Each row is a point. The ring and each string are closed loops that go straight from each point to the next, and from the last back to the first. Before rounding, they use only three directions, however many columns there are. Count how often each string passes through the ring. Passing back the other way cancels.

Ring (8 x 4):
[[ 24   2 -29  -6]
 [ 34   3  -6 -22]
 [ 25  10  27 -26]
 [  5  16  41 -14]
 [-19  14  37   1]
 [-35  -4   7  10]
 [-30  -9 -14  12]
 [ -8  -5 -35  11]]
String (19 x 4):
[[ 13  18 -44  22]
 [ 13   1 -60  14]
 [  2 -19 -37  -6]
 [ -3 -10  -9  -9]
 [ -4   9  -8   8]
 [-20   8 -24  25]
 [-29   9 -18  29]
 [-54 -18 -10  18]
 [-54 -30   3   2]
 [-38 -20   6  -2]
 [-10  -5   4  -5]
 [-18   7  -1  12]
 [-34   5 -13  26]
 [-38  -7 -30  26]
 [-23  -1 -36  24]
 [-17 -19 -59  16]
 [ -2 -25 -33 -10]
 [  1 -11 -10 -11]
 [  5   9 -16   7]]
Times through: 3

Ring (10 x 8):
[[ 15   0   3  39 -19 -17   7  -9]
 [ 15   9 -12  33  -9 -11  19 -17]
 [  8  12 -15  23  -4   0  23 -19]
 [ -9  13  -9   0   2  21  21 -15]
 [-23   9   2 -17   3  32  14  -8]
 [-30   2  15 -24   1  32   4   1]
 [-31  -3  24 -22  -4  28  -3   6]
 [-21 -11  35  -2 -19  13 -13  10]
 [-11 -11  34  13 -25   3 -14   8]
 [  5  -7  22  32 -26 -11  -6   0]]
String (11 x 8):
[[-29  -3  19 -25   3  20   1   8]
 [-12  -4  13  -5  -2   0   3   6]
 [ -5  -8  19   8 -10 -10  -2   8]
 [ -1 -18  51  39 -47  -5 -27   9]
 [  9  -8  31  49 -42  -6 -13  -4]
 [ -2   2   9  18 -15   4   5  -7]
 [ 11   8 -15  21   1 -14  22 -13]
 [  8  14 -25  14   9  -7  30 -17]
 [ -8   6   0   3  -3  12  13  -9]
 [-27   6  16 -11 -10  41   3  -7]
 [-46   2  25 -39  -2  55  -2   3]]
Times through: 0
String (17 x 8):
[[ 22  17 -30  36   0 -14  33 -26]
 [ 19  13 -15  43 -15  -5  21 -24]
 [  6   5   6  33 -22   4   7 -14]
 [  2   2   5  21 -13  -2   8  -7]
 [ 15   2  -8  27  -3 -26  16  -6]
 [ 13 -11  30  50 -39 -18 -13   0]
 [ -4 -14  45  35 -44   4 -23   5]
 [ -8  -9  32  21 -29   6 -12   3]
 [ -1   0   5  11  -6  -7   8  -2]
 [  5  -7  15  24 -16 -18  -1   3]
 [  9 -14  37  47 -41 -16 -18   4]
 [ 17  -6  14  46 -27 -24  -1  -4]
 [ 26   2  -7  48 -15 -33  14 -11]
 [ 28   6  -7  60 -25 -21  14 -21]
 [  9   7   0  36 -20   2  11 -17]
 [  2   6  -1  19  -9   3  13 -12]
 [ 10   9 -19  16   6 -14  25 -12]]
Times through: 3

Ring (9 x 12):
[[ -4 -23  28   5 -17  -5 -14  15  26 -10  -6  28]
 [  1 -10  37   7 -21  -8 -14   2  10  -9   1   2]
 [  4   8  39   7 -21  -7  -8 -14 -13  -2   9 -25]
 [ -1   8  24  -1 -16   0   2 -13 -17   8   5 -10]
 [ -5   2   0  -9  -5  10  13  -3 -11  18  -2  17]
 [  6   8  -6  -2   3  12  15  -1 -13  19   3   8]
 [ 16  11  -2   6   5  10  10   0 -12  15   8  -4]
 [ 14  -2   5   9   1   6   1  10   6   5   4   9]
 [  2 -21  11   5  -6   2  -7  21  27  -4  -6  36]]
String (32 x 12):
[[ 17  21   4   6   1   8  12 -11 -27  18  12 -23]
 [  5   1   6   1  -4   6   5   2  -3  10   2   9]
 [  2  -4  -5  -2   1  11  10   8   2  13  -2  25]
 [ -3 -14  -9  -6   2  12   9  16  13  12  -8  43]
 [ -1 -10   4  -2  -4   6   3  10   9   7  -4  28]
 [ 19  13  13  12  -1   3   3  -4 -12   7  12 -20]
 [ 27  14   9  17   4   4   2   0 -10   7  14 -22]
 [ 24   3   5  17   6   5  -1  11   5   3   9  -3]
 [ 18  -1  12  14  -1   2  -4  10   7   0   7   0]
 [ 12   1  18   9  -7   1  -3   2   0   2   6  -4]
 [ -2 -15  10   0  -7   4  -2  13  16   2  -5  31]
 [ -4 -22  10   0  -8   3  -4  18  24  -1  -8  41]
 [  5  -3  17   4  -9   1  -2   3   3   2   2   7]
 [  7  -9  27  10 -13  -4 -11   8  13  -7   2   5]
 [ -2 -26  33   8 -18  -7 -19  18  32 -15  -5  28]
 [-15 -42  31   0 -22  -7 -21  27  47 -18 -16  57]
 [-14 -33  28  -1 -21  -5 -16  20  35 -12 -13  47]
 [ -9 -22  32   1 -21  -6 -14  11  23 -10  -7  28]
 [  0  -7  48   8 -27 -12 -18  -4   6 -12   3  -9]
 [ 16  19  59  18 -27 -16 -16 -23 -22  -9  19 -60]
 [ 11  12  38  11 -18  -7  -7 -14 -16  -1  12 -33]
 [  3   0  20   3 -11   0  -2  -1  -3   3   3   1]
 [ -9 -14  14  -5 -13   2   0   6   9   4  -7  29]
 [-12  -5  23  -7 -19   0   0  -5  -4   6  -4  13]
 [-11  -5  17  -9 -16   2   4  -4  -5   9  -4  17]
 [ -9 -11   8  -7 -10   5   4   6   6   8  -7  31]
 [  7   7  18   4  -9   1   1  -6 -11   7   6  -9]
 [  6  17  14   0  -8   4   9 -16 -27  15   9 -19]
 [-12   3  -9 -17  -3  14  21  -5 -17  26  -6  27]
 [-16  -8 -18 -20   0  17  21   5  -4  25 -12  49]
 [ -8   0 -19 -16   4  18  23   2 -10  27  -7  37]
 [ 11  20  -6  -1   4  13  19 -11 -28  24   9 -10]]
Times through: 0

Ring (8 x 14):
[[  6 -15 -12  -9  -8  -8 -17  18 -24   4  36 -28  -9  13]
 [  6 -18 -10  -5  -5   2  -4  18 -16  -6  37 -18 -13  -5]
 [  5 -17  -3 -10   1  10  11   4   4 -14  21  -3 -18 -13]
 [  4  -9   2 -17   6   5  13 -11  17 -12   1   1 -15  -1]
 [  1   4   3  -7   5  -3   7 -19  22 -11 -14  -5  -2   4]
 [  0  13   0   7   1 -11  -1 -17  18  -9 -18 -15  10   4]
 [  0  13  -5  10  -4 -17 -14  -8   3  -2  -7 -28  14  12]
 [  5  -5 -11  -7  -8 -17 -24  10 -20   9  22 -34   1  25]]
String (28 x 14):
[[  6 -25  -9   2  -4  15  10  22 -12 -18  44  -8 -20 -29]
 [  6 -24 -12   2  -7   8   0  26 -21 -11  49 -17 -16 -19]
 [  5 -13 -12   8  -8   0  -6  21 -19  -9  37 -23  -6 -13]
 [  3  -5  -8   6  -6  -4  -7   9  -9  -7  21 -22  -1  -4]
 [  7 -14  -9 -21  -5 -11 -19  11 -20  10  29 -27 -10  27]
 [ 10 -19 -13 -38  -9 -24 -40  17 -40  29  40 -41 -11  60]
 [  5  -2 -13  -2 -11 -23 -32  13 -27  12  24 -42   7  30]
 [  0  10 -10  26  -9 -12 -12   6  -7  -9   9 -31  15  -8]
 [  1   8  -9  19  -8 -13 -13   4  -6  -6   8 -30  13  -1]
 [  3   8 -11   6 -10 -24 -28   5 -17   8  10 -40  14  25]
 [  7  -5  -9 -27  -6 -27 -35   4 -24  23  18 -39   0  55]
 [  5  -8  -6 -19  -3 -13 -17   2 -11   8  16 -25  -6  29]
 [  2   2  -8  10  -6  -9  -9   5  -6  -6  12 -25   5  -1]
 [  2   3 -12  19 -10 -11 -15  13 -15  -5  20 -32  10  -4]
 [ 10 -22 -15 -28 -10 -18 -34  24 -42  21  48 -40 -12  43]
 [  9 -25 -12 -31  -6 -10 -23  19 -31  15  44 -29 -18  34]
 [  8 -22  -9 -27  -4  -5 -13  13 -20   7  35 -21 -18  23]
 [  8 -28 -11 -16  -5   5  -5  23 -23  -3  49 -17 -22  -1]
 [  4 -18  -9  13  -5  14  11  20  -8 -22  39  -9 -13 -37]
 [  2  -7  -6  15  -3   8  10   8   3 -21  19 -10  -5 -29]
 [  5 -13  -4 -15   0   0   1   2  -1  -5  17 -11 -13   5]
 [  7 -21  -2 -27   3   6   7   1   2  -5  21  -3 -24   6]
 [  6 -24   0 -23   6  16  20  -1  11 -15  20   8 -28 -12]
 [  4 -19   1 -11   6  18  25  -2  16 -22  16   9 -24 -25]
 [  7 -28   1 -35   7  14  17  -2   9 -10  22   8 -33   0]
 [  6 -19  -2 -26   3   3   3   0   1  -3  19  -6 -21  10]
 [  2  -3  -5   6  -2   0   3   2   3 -13  11 -13  -3 -11]
 [  2  -7  -6  20  -3  10  13   9   3 -24  20  -9  -4 -36]]
Times through: 0
